Each row of a before or after table is a point. The points were changed in one or more steps. Then noise was added and the rows were shuffled. The steps act on columns, c1 being the first. Write out the steps. A step turns or swaps two columns, mirrors them in a line or flattens them onto one, adds a multiple of one to another, or multiplies or shifts one. Angles are multiples of 10 degrees, from the lower column toward the higher: turns from -170 to 170, lines from 10 to 170 but not 90. Use the fewest steps. Two steps may share a column if one is a turn and the other turns, adds or multiplies; they go together, in the order done. Otherwise the lowest column goes first.
In the rows, 128 means zero.

Before (12 x 2):
[[108 168]
 [144 125]
 [116 147]
 [135 115]
 [138 132]
 [130 130]
 [106 158]
 [122 135]
 [135 116]
 [138 137]
 [113 150]
 [128 105]]
After (12 x 2):
[[117 185]
 [144 118]
 [128  59]
 [135  89]
 [106 218]
 [135  92]
 [108 248]
 [130 134]
 [113 194]
 [138 155]
 [122 149]
 [138 140]]
Steps: multiply c2 by 3

Before (14 x 8):
[[176 144 130 145 156  93 119 111]
 [122 194 113 144 161 133 125 146]
 [171  96 168 126  97  84  90 133]
 [140 134 144 102 107 124 130 155]
 [147 126 152 110 129 151 122 140]
 [150 109 106 131 109 124 137 162]
 [129 180  80 201 157 151 168 122]
 [ 98 152  83 142 184 155 143 162]
 [140 107 141 101  95  77  88 107]
 [147 165 117 108 136 148 149 143]
 [133 152 142 182 121 126 163 100]
 [149 101 104 110 111 147 114 115]
 [135 105 143 100 146 116 125 138]
 [154 136 149 140 116 146  85 124]]
After (14 x 8):
[[183 109 106 109 128 123 133 162]
 [158 107 141 200 128  76  89 107]
 [175 126 151 127 127 150 109 139]
 [ 52 151  84 106 128 156 146 162]
 [145 104 143 110 129 115 101 137]
 [181 101 105 145 128 147 107 116]
 [140 151 142  92 128 126 190  99]
 [192 135 149 239 128 146 125 124]
 [129 180  81  97 128 152 210 122]
 [159 134 144 101 128 124 103 155]
 [112 194 111 150 129 133 143 146]
 [236  96 168 215 128  83 113 133]
 [175 165 117  62 128 148 116 143]
 [249 144 130 164 128  93 141 111]]
Steps: multiply c1 by 2.5; turn c4 and c7 by 70 degrees; multiply c4 by 2.5; multiply c5 by 0

Before (11 x 12):
[[102 122  63 154 195 165  99 111 109 147 177 119]
 [110 122 133 168  92 171 172 147 116  85 154 190]
 [188 173 162 160 195 120 132 176 125 112  93 151]
 [194 164 117 100 176 147 122 111 148 152  63 123]
 [182 159 113 146  87 105 136 141 120 113  99 184]
 [152 135 142 115  99 130 141 141 172 192 112 113]
 [169 142 154 139  89 161 109 178 127 173  79 103]
 [166  59 165 143 124 122  82 111 148 172 110  78]
 [140 127  96  87  99 131  78 168 108 100 159 150]
 [119  85 156 172 196  95  69  98 144 128  70 171]
 [ 99 168  82 151 177 164 106  88 158 130 147  80]]
After (11 x 12):
[[130 128  97 104 167 146 153 102 172  89 161 177]
 [ 98 140 157 150 179 139 104  88 185 168  86 151]
 [ 82 172 161 128 177  98 153 195 208 128  92 122]
 [ 63 160 115 131 114 114 122 176 179 132  63 135]
 [127 174  79 136  88 173  82 181  47 138 149 152]
 [ 92  58 163 154 107 119  77 122 145 166 113 175]
 [ 92 160 113 132 138  92 187  88 209 121  97 118]
 [162 122  62 145 108 189 126 192 124 155 177 156]
 [149 123 129 120 145 185 190  95 127 113 151  83]
 [ 83 140 142 150 141 127 116 101  99 165 111 118]
 [125  83 156 136  97  63 175 194  90 144  72 182]]
Steps: turn c1 and c9 by 140 degrees; multiply c9 by 2; flatten c4 and c10 onto the line at 60 degrees; swap c5 and c8; add 0.5 times c11 to c6; turn c7 and c12 by -90 degrees
